Each row of a before or after table is a point. One or more steps were done to the points. Then noise was added and the rows were shuffled. The steps act on columns, c1 being the first. What was done? A step turns or swaps two columns, mirrors them in a line or flattens them onto one, adds a multiple of one to another, or multiplies or shifts one. Angles are multiples of 10 degrees, from the lower column toward the higher: turns from -170 to 170, lines from 10 to 170 but not 90. Use the fewest steps. Two steps may share a column if one is a turn and the other turns, adds or multiplies; they go together, in the order done. Otherwise the lowest column goes first.

Before (14 x 2):
[[-41 -27]
 [ 31   2]
 [ -4   1]
 [  1 -17]
 [ 26  40]
 [-22 -28]
 [ 42  29]
 [  9  11]
 [-30  -5]
 [  8  -4]
 [  9  34]
 [ 10  30]
 [-60   5]
 [-45   0]]
After:
[[-25  31]
 [  9 -11]
 [-20   8]
 [ 11 -30]
 [ 10 -35]
 [  8   3]
 [-11  -1]
 [ -4  20]
 [ 23  -2]
 [-42  -6]
 [ 28 -30]
 [-31  -2]
 [ 18 -41]
 [-16  26]]
Steps: multiply c1 by 0.7; multiply c2 by -1

Before (14 x 3):
[[  7  -5  14]
 [-13 -25   5]
 [-20  30 -17]
 [-14  -5 -32]
 [  8 -23  39]
 [-26   0   7]
 [ -5  -8  -5]
 [ -3  -5   8]
 [ -1 -19   0]
 [ 18 -32  19]
 [ -9  -4 -20]
 [ -9  -1  10]
 [  0  15 -12]
 [  0   1  -1]]
After:
[[ -1 -16   0]
 [  2   3   7]
 [  9 -16  14]
 [-20  59 -18]
 [ -9   5 -20]
 [ -1  16 -12]
 [-14  -9   4]
 [  9 -38  40]
 [  1   1  -3]
 [-25  38   8]
 [-11  11   7]
 [-18  12 -32]
 [ 19 -58  20]
 [ -8   1  -5]]
Steps: add -1.5 times c1 to c2

Before, 14 rows:
[[ -3   5   3   4]
 [  2   7  -5 -18]
 [  0   1  -4   6]
 [  2  -9  -4  -3]
 [-10  -1  -5   6]
 [  1  -6   0   5]
 [  3   7   2   6]
 [ -6   9  -6   2]
 [ -2   8  -7 -12]
 [ -8   8   2   5]
 [  0   3  -2  -1]
 [  1   8   3   4]
 [-14  -8   5   0]
 [  2   6  12 -59]]
After:
[[-14 -29  -4   1]
 [ -3   6  12  10]
 [  3  11  -3  -1]
 [ -2   2   2  -8]
 [  4  13  -1  -5]
 [-10 -19   2  -6]
 [ -1  11   9  14]
 [  2  10   9  58]
 [ -6   2   5  -2]
 [  4  -6   6   0]
 [  1   3   2   0]
 [  3  -3   0  -6]
 [ -4  -3  -5  -1]
 [ -7  -3  -5  -4]]
Steps: add 1.5 times c1 to c2; turn c3 and c4 by 160 degrees

Before (12 x 6):
[[ 11 -15  -5   8  -4   7]
 [ -3 -24   2  -4   0   6]
 [ -7 -24   3  10   9   2]
 [ 11  -4   5   3 -11 -16]
 [ 12  11  30   1  -8 -16]
 [-10 -27  17  10 -21 -11]
 [-10 -13  -1  14   5  14]
 [ -7 -15  13  -2  -1  -8]
 [-14 -16   1   1   4  17]
 [  6  14  26   8  -4 -20]
 [  8  -4  30   9   8  -5]
 [ 23   5  20   2 -19  -5]]
After (12 x 6):
[[-13   8  60  -6 -13  -5]
 [-12  29  32   4  19 -11]
 [ 12  23   6   5  -5   4]
 [ 31  20  -2  -6   4  14]
 [-33  -2  41  -4   8  -5]
 [-35  -9  53 -13  -9 -21]
 [-36   4   9   0  -1 -15]
 [-38  -8  60  -6  -5 -16]
 [ -4  12  28   9   0  -8]
 [ 38  14   2   8   9  17]
 [ -1  18  -9  -1   4   7]
 [ 10  19   3  16   6   5]]
Steps: add -1.5 times c6 to c1; turn c1 and c5 by -160 degrees; turn c2 and c4 by -150 degrees; multiply c3 by 2

Before (12 x 8):
[[ 28 -18  16 -20  22  31 -12  25]
 [-33  11  -8  -8  -3   5  14  30]
 [  2 -13 -11  14  10  -5 -16  35]
 [ 16  -2   3  -9  32  40 -16  32]
 [ 30   8 -27  -9 -21 -33  10 -28]
 [ 44  16 -23 -10  23 -16  34 -17]
 [ 16  -2 -60   4 -29  -1  35  29]
 [ 40  37 -52 -24 -25 -29  15  23]
 [-27   0 -31  -2 -11  28  -3  32]
 [ -6 -12  26  -9  10 -41  21 -28]
 [ -3 -26 -19 -34  31 -15  26 -10]
 [ 24   5 -35  -4   8 -17   4  -9]]
After, 12 rows:
[[-48  -1 -30   0  -5   6  36  22]
 [ 19  -9   2  -2  13   8  51  14]
 [ -1  -4 -36   5   3   1 -19  -4]
 [ 13  -9  27 -10   4  -9 -53  -9]
 [  2 -25 -53  38 -10  17 -24  27]
 [ 28 -11 -23  17   9 -23 -32   9]
 [-27   4 -60   0 -12  -6  -4  45]
 [-38  -8  -9  10  -1   4   9  34]
 [ 11  -8 -27   9  -7  -5 -42 -15]
 [ -5  14 -12 -13   3  32  14  16]
 [ 39 -20  17 -17   9   6  41  11]
 [-16 -34 -18 -27  12 -17 -26  10]]
Steps: add 0.7 times c3 to c1; swap c2 and c4; multiply c5 by 0.4; turn c7 and c8 by 40 degrees; turn c6 and c7 by 120 degrees

Before, 14 rows:
[[-16  -4  -5  10  17 -19  -1 -11   0]
 [-15 -25 -11   0 -19   7  -7  -2 -10]
 [-15  -6  -3  -9 -16  10  13 -11  -2]
 [-19  -4  15  10  -7  -5  -8  -7   9]
 [-15  -3  -9   0   9 -13 -24 -20  11]
 [  6   2 -11 -11  21  -1  -7  21  -5]
 [ -6 -21  -7  -1  -6  10   3 -22 -10]
 [  5  -3   7   8  13 -40  -3   1  15]
 [ -2   1  -9   6 -18   1  11 -16  13]
 [-11 -23  -5   8 -10   9   2 -19  10]
 [  0  -1  -4   8  15   1   0  26 -10]
 [  4 -24   1   1  -2  16  11 -14   9]
 [ 25   7  -7   0  21   4 -11  16 -25]
 [ -6 -18   7  -9 -13  10   9 -10   0]]
After (14 x 9):
[[ -6  -4  -7   1 -11  11   7  40 -10]
 [  0  20  -4   8  10   0   0 -21  -9]
 [  4   5   2  -1   2  17  27  36   9]
 [ 25   9  -7  -8   9   5 -28 -21 -26]
 [-12   1  -5  10  -6   8   6  39  10]
 [-19  -2  15  15  -4  -5 -19  10   9]
 [-15  15 -11   5 -24   7 -18  26 -10]
 [-14  -4  -2  -4 -16  10  33  16  -3]
 [  3   3   7   6  20 -41  -7   2  16]
 [-16 -12  -8   4  16 -13 -59  19  11]
 [  5  17 -11 -13  19  -1 -17 -19  -5]
 [-14  -5  -5  15  16 -18  -4  12   0]
 [ -7   5   8  -7 -12  10  23  25   0]
 [ -3 -13 -10   8 -11   2  27  13  13]]
Steps: add -0.3 times c1 to c4; turn c2 and c8 by -130 degrees; multiply c8 by 1.3; add 0.5 times c9 to c5; multiply c7 by 2.5

Before, 12 rows:
[[ -5 -34  -9 -39  35 -10 -11 -41 -24   2  12]
 [-22  52 -11 -23  12   5 -48   2 -34 -18 -13]
 [-20   3  -8  -3  -1  28  33 -60  16 -30  -8]
 [  4  33  22  -6 -28  -3 -46  13  11 -18  38]
 [-23   1 -25 -18 -15 -39  12 -13  27 -55  12]
 [-14 -16 -23 -11  15  16  31   0   0 -16 -25]
 [ -2   4 -46  15  43  17  22   7  -5 -30  17]
 [-13  28 -13 -15  -6 -10  16 -28  13   2  14]
 [ -1   9  33  27  42 -24  -8  15   2 -17 -29]
 [ -4  37 -15 -15  18  -2  -8   9  33 -50 -27]
 [ 13 -23 -17  -2  -9 -19 -41 -21  15 -28 -33]
 [-35 -23 -14  13  19 -24   2  14  54 -27 -20]]
After:
[[-26  52 -11 -15 -15  15 -49  16  38  11  18]
 [  7  29 -13   2   1   3  15  -7 -15  -4  15]
 [-30 -15 -23 -11 -17  18  36  18  12  -8  -3]
 [-24  10  38  15 -48 -30   2  35  20  10 -12]
 [-23 -20 -22   2   7 -14 -27  -2   8  53 -28]
 [-34 -20 -12  17 -19 -25  33  37 -11  51  23]
 [-20   3 -13 -15  -4  23  41 -42  11   6  13]
 [-24  40 -15  -3 -21   3  21  31  18  58  -9]
 [ 18  -1 -45   2 -40   3  23  26  27   0  13]
 [  9 -33  -8   4 -30   8 -20 -22  11 -14  15]
 [ 36  33  25  -1  30   4 -32  31   6  42  13]
 [  2   3 -26  10  17 -21  36   5  25  44  28]]
Steps: turn c1 and c11 by -60 degrees; flatten c4 and c6 onto the line at 120 degrees; multiply c5 by -1; turn c9 and c10 by 130 degrees; turn c7 and c10 by -30 degrees; shift c8 by 20

Before (13 x 12):
[[  1  14 -16  15  10  27 -18  -8   8  -6 -11  16]
 [-11  -3   7  -7 -27  -3 -17  -2 -17   1   2  17]
 [ -9  20  28   5   6 -15  -3  17   5  16  13 -10]
 [ 27 -12  13  14 -25   7  11  22  -9  20 -11   3]
 [ 24   8   5  -8 -17   7   7  -6   9  -5   6 -15]
 [ -8   4   1 -15  -8  21   2  15   0 -22  -2   2]
 [  5  -2 -16   5   4  15  -9  19  13  23  26 -14]
 [ 26 -17   6  -4 -11  -3   7   6  -5  10  34  22]
 [  6 -14  25   4  10   2  22 -12  12  18   3  10]
 [  8 -18  15 -14  16   2 -11   3 -15  -1  31   8]
 [-11  16  17   1  10  31   2  -2  -2  -7  10  -1]
 [  8  -1 -14   1 -20 -13   3   2 -11  -8  25 -11]
 [ 10   9  11  -9   5   9  13 -17 -12   9 -12  23]]
After:
[[ -8   9  20  11   0 -13  14  -7  10 -10 -13  22]
 [ 11 -12  -4 -26  10 -11  10  25   6 -22 -11   2]
 [ 13  -4   7 -14  24   0 -17   3  15  -7   6  18]
 [  2   0 -13 -13  16  31   2  -7  10   7  23 -12]
 [-12   4  -9   6  16  17   1  13   3  21 -18   2]
 [ 14   5   9  -5  17  18   6  -2 -10   7  -4 -16]
 [ 25 -17  11  22  -4  57 -10  14  16  -2  15   9]
 [ 20  -3 -25  -2  -6  60  -9   4 -15 -18  -1 -12]
 [ 16 -17   0  -3  12  55   6   7   5 -11  18  22]
 [-26 -14  26   2 -10   8  22   8 -14 -15   0  10]
 [-14  17  14   7  -8  48   2  10   1   6 -22  -1]
 [ 27  14  -7  -5 -19   7 -19 -15  -7   9 -29  17]
 [ -3  21  10  -1  -8   9  -3  33  -8 -14  18 -10]]
Steps: add -1.5 times c7 to c1; turn c3 and c8 by 40 degrees; turn c4 and c5 by -140 degrees; turn c6 and c11 by -60 degrees; multiply c6 by 2; turn c9 and c10 by 170 degrees
